Every row gives one point. Two turns around zero, p and q, are shown by what they do to some points. Where does a point land after both, in the order given? Backwards means that the second turn is done in reverse. Each puzzle has new turns, and all numbers are rounded.

Turn p:
[ 1  1 -4] => [-1 -4 -2]
[ 27   9 -38] => [ -5 -46  -9]
[ 37 -46  41] => [12  6 71]
[-5 24  3] => [ 15   3 -19]
[-60  12  -2] => [-20  41 -40]
Turn q:
[-24  11  34] => [ 33 -12 -25]
[ 48 -47 -38] => [-63 -14  43]
[-25  10  -4] => [24 11  4]
[ 1 27  8] => [  5  16 -23]
Where do these land?
q, then p backwards: [-47  44  31] => [-3 64 32]
p, then q: [-28 -12  16] => [ 16  25 -18]
q, then p: [ 14 -23 -42] => [18 46 -3]
q, then p backwards: [22 41 26] => [-40  31 -17]
p, then q: [ 17 -24 -15] => [ 18 -27   2]
p, then q: [ 22 -25 -17] => [ 18 -33   3]

Turn p:
[ 22 -26  26 -20  34  31] => [-13 -15 -36 -45  16  20]
[  6 -10 -17 -49   0 -11] => [ 30   3   8 -37   9 -23]
[-10 -22  -6   1 -19 -22] => [  5  31  -3   5  -6 -20]
[-43  12  -8   9 -19  38] => [-25 -26   8   9 -46 -19]
[-15  43 -11  28 -52   3] => [-15 -16  33  56 -10 -29]
[ -2  -8 -40 -23  24 -39] => [ 57  22  12 -17  -8   6]
[ 51 -34  19   7  45  30] => [ -2 -16 -62 -24  30  39]
[ -8  44  39  48 -12 -30] => [-38  18  39  51  15  28]
Turn q:
[-29 -10 -28 -19   7  -8] => [-13  10  15 -37  18  -8]
[30 63 17 63 27  3] => [-35 -30 -10  57 -27  60]
[ -2 -10  -8 -56 -11  16] => [ 32 -10  18 -39  -7 -26]
[ -7 -12   0 -30 -29 -29] => [  6  20 -21 -31 -13 -28]
[-19 -34  24 -20  14  -5] => [ 32  35   5 -13  15   4]
[ 17 -37 -18 -14   1  -6] => [ 17  -8 -17 -16  32 -17]
[10 40 13 76 -9 29] => [-39 -17  11  78 -18  16]
Where do these land?
q, then p: [-34 -25 -16 -42  -3   8] => [  2   7  32 -37  37   9]
p, then q backwards: [  4   2  -4 -10  55  -4] => [  7  11  12 -28  44 -11]
p, then q: [ 36  36  12 -18 -31  12] => [ 16  32 -13  -2  37  37]
q, then p: [-10  18 -21  12 -11  14] => [-21  25   5  -4 -15  -2]
q, then p: [-27   4  28  49 -16  45] => [-49  15   7  50   1  32]
q, then p: [ 59 -29 -27 -42  -4 -36] => [ 79   6 -24 -32   6 -17]
q, then p: [-27  -6  28  50  10 -37] => [ -6 -43  29  34 -36  20]

Turn p:
[ 40  19  -7  49 -24  -6  16   3] => [ 30 -15 -25 -10 -15  -4   0  57]
[ 32  -2  32 -17  -5  -9 -11  -9] => [  7 -34   8  23  22 -15 -12   3]
[ 44 -43  19  48  18 -30  -1  -3] => [ 41   2   5   0 -12 -55 -46  25]
[-39  32  -4  -2  -1 -21   1   3] => [ 19   7  14  -9  -6  33  29 -18]
[  6 -60 -35 -23 -21   1 -49 -33] => [-25   0 -25  23 -11  16 -77 -35]
[-44  10  14  32  17  27 -14 -27] => [ 23  35 -33 -20  25  -3  18 -32]
[ 43 -25  -5 -20  29   2 -34  40] => [-23  14  20  61 -11 -30 -20  15]
[-48  33   6 -34 -18  23  49  46] => [-43 -14  18 -28 -17  15  78 -13]
[-34  37 -20 -35   5  14  43 -20] => [-31   5  18 -41  27  45  30  -3]
Turn q:
[-13 -16  40   0   8   0  33  10] => [ 15  -5  43  15 -20   2  -3 -25]
[-45   5  24 -53   8  12 -10  -1] => [ 39 -14   7 -13 -14 -54  24 -14]
[ 32 -20  39   9  13 -27  40 -61] => [ 13 -43  34  18   7  18 -73  -2]
[-30  39  37  20   6 -34  30   8] => [ -6  -3  22  -2  16  -2  -8 -74]
[ 24  -5  -3  37  15 -57 -14 -29] => [-13   8 -11 -28  15  28 -66  -7]
[ 38  39 -37  -2 -29  19 -60  31] => [-55  35 -58   7  12 -28  22  32]
[ 31 -15 -36 -26 -15  -4  33  19] => [-16   5  36   1  29   8  18  45]
[ 38  10 -24  26 -39   5   5  15] => [-56   3  -8  16  12  23   9  20]
[-24  23 -13   1  21  -1   3 -29] => [ 28 -16 -22  -8  25   3   0 -18]
[-23 -14  -2  26  43  42 -39  29] => [ 36  48 -38  12 -38  13  21  -7]
[-27 -44 -24 -38 -32  47 -22   8] => [ 14 -17  -6 -16 -43 -15  56  50]
Where do these land?
p, then q: [-47 -23 -61  -6  46 -15 -10  33] => [-32 -48 -36  25   9 -41  16 -53]
q, then p backwards: [  0  -7  43   0 -56  38  12  -4] => [ 13 -14  13 -34 -38  -6  -4  59]
q, then p: [ -8  15 -37   6   8 -41 -49  17] => [-27  15  33  16  18  57  15  -2]
q, then p backwards: [-14 -29  17 -60  15   5  17 -32] => [ 31  -2  42  24   1 -52  20   4]
q, then p backwards: [-5 43 20 15  5  6  3  8] => [-19 -12  19 -16   4  19 -34   0]
p, then q: [ 19  20  15  10 -59  34  44 -41] => [ 44  27  31 -28   0   5  35  60]
q, then p backwards: [50 15 -4  5  6 -1 -9 30] => [ 19  -5 -26  -9  38  29 -17   6]
q, then p: [-19 -24 -22  11  36 -59  -3  26] => [-24 -19  12  36  58  21  27   1]
q, then p backwards: [ 25  -9  30  19  -1  33  -6 -36] => [ 33 -14 -11  -2 -35 -13 -38  10]

Turn p:
[ -5 -41 -34 -34  -8  -1  -7  48 -14] => [-26  24  -6 -24 -12  31  52   4 -31]
[-20  32 -27 -14  33   7  29  44 -40] => [ 11  -3 -25  25  36  18  20 -12 -66]
[-15  -7  49 -19  50  -5  10 -26  16] => [ 10  21   6  -8  47   0 -42  43  13]
[-38 -42 -24  47  -3  23   7 -25  -8] => [-21  10  19  44 -41 -32   5  40 -14]
[-30  43  17   0 -29  15 -39 -22 -37] => [ 44  10 -40  25 -42  13 -34 -16   4]
[ 27   1  -6  17  43   5 -15 -44  12] => [-18 -19 -21 -13  13 -49 -29  20  12]
[ 39  27   2  -2   7  38 -31 -11  35] => [-25 -45 -36  -9   3   6 -21  -4  39]
[ 16  34 -48   3 -40 -48  46 -18  28] => [-10  10  26  20  21 -40  29 -79  22]
[ 19 -16  42  -6 -29 -51 -11  33  36] => [ 31   0  41 -48   6  23  29  -5  45]
[  7 -32  28  10 -24  17  11  20 -29] => [  2  -8  36 -11 -32  29  -9  10 -25]
Turn q:
[ -8 -14 -15  40  28  -7  11  19   0] => [ 12  -6 -15  37 -27   6   5  26 -13]
[-24 -29 -65  34   7 -31 -42 -12   9] => [-26   3  37  52 -10  -2   8  63  30]
[  5  30   6  27 -25  67   8   1 -20] => [  4  28 -29  -7   0   5 -72 -14 -10]
[-31 -12   1   0  44  64   4  -1  30] => [ 27  10  22  39  26  34 -25 -10 -52]
[ 21  30   7  27  22   1 -13   9   4] => [-11  -1 -31  29   2 -27  -6 -10 -10]
[ 20 -16 -30 -47  33  -5  19  19  -5] => [ 44 -49  29  -3   5 -19   9   1  -3]
[ 29  13  22  21 -27   7  27 -48  -6] => [ -2  38 -40 -42  20 -14  -6  18  -8]
[-22   8  69 -28 -15   2 -23   3 -37] => [  2  37  -1 -21 -10  15  17 -73  23]
[ 16  20 -37 -35 -27 -65  44  -8  21] => [-14 -65 -12 -48  24  -3  31  39  29]
[ -5 -29  43 -39 -41 -33 -36  19   3] => [-37   6  40 -37 -29   5  39 -42  14]
Where do these land?
q, then p: [ 30 -14   7 -10 -14  46  38  -6  61] => [ 17  28 -36 -33 -13  22 -19  12 -65]
p, then q: [ -2  13  -1 -11 -47  16   6  13 -14] => [ -5  40  -3 -19  16   5 -28  10  -4]
p, then q backwards: [ 28  15 -43  22 -16  14  -8 -13  -4] => [ 27  21  15   3   2 -20 -17  44   3]
q, then p backwards: [-39 -26  22   9   3 -37   6   8   5] => [-21 -17 -15  -6 -31   9 -13  44  10]
p, then q: [ 13  57  20  13 -17 -25 -26 -17  -2] => [-23   5  23 -14  23 -50  14  34 -15]
q, then p: [-13  23  34  56  44  22  19  53  46] => [-10  -8  -6  35 -75 -44   1  -1 -61]
q, then p backwards: [-38  19  -2  -4   3   1  35  -7 -16] => [-10  28  28 -22   0   8 -22  23  11]
q, then p: [ 18  -7 -43 -56  -1 -38  24  -3 -36] => [-33   6  40 -57  35  19  15   9  30]
q, then p: [-33 -22 -39  -7  27  26 -61   5  -6] => [ 48 -48  23   3 -13  -4 -25  34  35]
p, then q: [ 35 -59  46 -14  18 -26 -34 -32 -34] => [-21 -41  39 -29   5 -17   7 -72  37]

Turn p:
[-18  20  13 -10  13  -3 -21   3  17   0   8] => [-10 -23  -4   6  -8   5 -12  13 -23   6  19]
[ -2  -7  20  34  11  -6 -31  21   5 -18  -2] => [-36   0 -12  10 -13  14   6  31  -6 -21 -12]
[ -6  19 -31 -26  27  31   9   4   6 -26  10] => [ 20   1  20  34  27  18 -21  13   5  23  22]
[-11 -42  -3 -17  10   7  35  10   9  -4  -1] => [ 13  -1  28  15  16 -18 -25 -13   3 -13 -32]
[ 10  -3 -18 -13 -47  -4  17   3   4  -9   2] => [ 13  -2  12  -3  10 -16  18 -22  29 -21  20]
[-35 -11 -25 -37 -13   2  -9  15 -14  -4 -17] => [ 15 -38  18  -3  41 -15  14  12   4   6  -4]
[ 26   4 -16  31  -5 -28 -13  -7  18  13  -9] => [-32  34 -21 -17  -1 -19   8   0   2  -4  16]
[ 39  -5  20  -4 -18 -13  -6   1  -6   9  12] => [ 17  13 -12 -16 -33 -14   6   4   9 -20   6]
[  0  21  17  11  20  -1  19  -8  -6  23 -21] => [ -9  -1 -20  -4 -16   2 -12 -17   1  35 -16]
[ 10 -15   8  19   3 -15  13 -16 -12 -15  11] => [ -3  26  14   6 -19   1  16  -8  -6  -6 -15]
[ -3  11  20   9   9  29 -26 -23  -5  -7   2] => [ -3  -3   4 -16 -13  44  -5  14  -9   7   4]
[ -8   9  -4   5 -10   1  13  -2 -16  37   5] => [ 15  -4 -27 -11   8  -2   7 -27  -8   8  -7]
Turn q:
[  0  26   4  14  -8 -12  -4  -2  14 -10   7] => [  3   6 -10   7 -16 -23 -17   3  14  -2   1]
[  6  -1  13   3  11  -6  19   0  18  37 -15] => [ -2 -14 -20  -1  -2  26 -30 -12 -16   6  -9]
[ 11  -7   7  26   6  -4 -17   6  24 -14  -9] => [ -1   4   3  11  -2  -5 -21   5   9  24  29]
[ -7   2  -2  -4  20 -19  -9  -5   7 -18  -6] => [ 12   6   7  23 -14  10   1  11  12   3   4]
[-18 -13  11   3 -10   6  51 -13 -39  -9  49] => [ -1  -3 -24   6  46 -27  33  21 -13  -7 -48]
[-12  -3 -11  -9  -1  12 -17  31 -76  28 -13] => [-20 -13  63 -27  20  10  17 -25   6 -10 -40]
[ 13  -1 -53 -11   3   5  -8  20  23 -19  -3] => [ 34  24  17 -15 -29  -6  15  -6 -18  17  22]
[  4  -6  11 -14 -10  -7  -5  15  28 -12  -9] => [ -5 -14  -3   2 -25  -1  -2  16 -10   7  23]
[  2  -9   6   4   4   5 -19 -17  16  27   0] => [  4  -3  -7  -8  14  19 -23  -4   3 -14  19]
[ 13   3  13 -11  -3   5  14 -13 -47   1  32] => [  1 -21  -6   4  32 -18  31 -14  10 -18 -27]
[ -4 -11 -10  -3 -20 -15  11 -15  18   7  -7] => [ -2  10  -9  10  -6   1 -10   4 -30 -16   8]
[-17   9   5  -5   3   9 -10   7  25   1  -8] => [ -4   4  -5 -15 -19  12 -11  17   8   2   9]
[  8  10   5   7   4  18  -6 -13 -10 -19 -18] => [-18  14  -3   5  -1   1  14 -15  21   8   9]
Where do these land?
p, then q backwards: [-25  25  -9   0  -1  21  -2  25  -5  -4   6] => [ 16 -22  29  -7  22  -9   5 -16   2   4   4]
q, then p: [ 14  17 -10 -16  -9 -47 -13 -25  23   8  15] => [-12  35  11   2 -12  10  35  18  17 -29  16]
p, then q: [ 11   8  -4   9  -9  -1 -27  12  -2 -20  14] => [  7   3  -4 -14  -2 -24  11  15  -4  23 -11]
p, then q: [ -8 -35  -9  -1  -1  -4  26  18   7   5 -13] => [ -6   7   6  37 -16  20 -14   2  13   7  11]
p, then q: [ 20   4 -22 -22   9  -4 -19 -17  13   6   0] => [ 25 -33   5  -9  -7  -9  -2   0  13 -10 -10]
p, then q: [ -9   4  30  11  25  31  26  13 -20 -32  10] => [-43  22  -4 -21  17  -4 -20 -18   3  23  26]
q, then p: [-19 -12  11  25  24   8  13  18  -5   4 -32] => [ -5 -29 -28 -22  14  18 -21  -1  -8  11 -11]
p, then q: [ 28  16  -9   3 -22  -6  -6 -20  24  17  11] => [ 30  -2 -14  -4  -7 -22  17   8   9 -32  -2]
q, then p backwards: [ -3  -3   0  12   0   5  20 -23 -34 -19  -4] => [ -8  -9 -26  30   2 -15  17  11 -13 -10  -5]
q, then p backwards: [ 28  30   4 -29 -26 -15 -24  -5   3   2  -1] => [  5   5  32 -10 -41 -17  11  10  21   0  15]
p, then q backwards: [-17 -27  10   9  16   8   9  17 -19  26   2] => [ -9   9  -1   1   5 -13  38  -2 -13  26  16]
q, then p: [-22 -27   8  -2  -5   3  -4 -13  15   7 -10] => [ 11 -13 -10  23  12  23   0  15  -3  -4  -4]
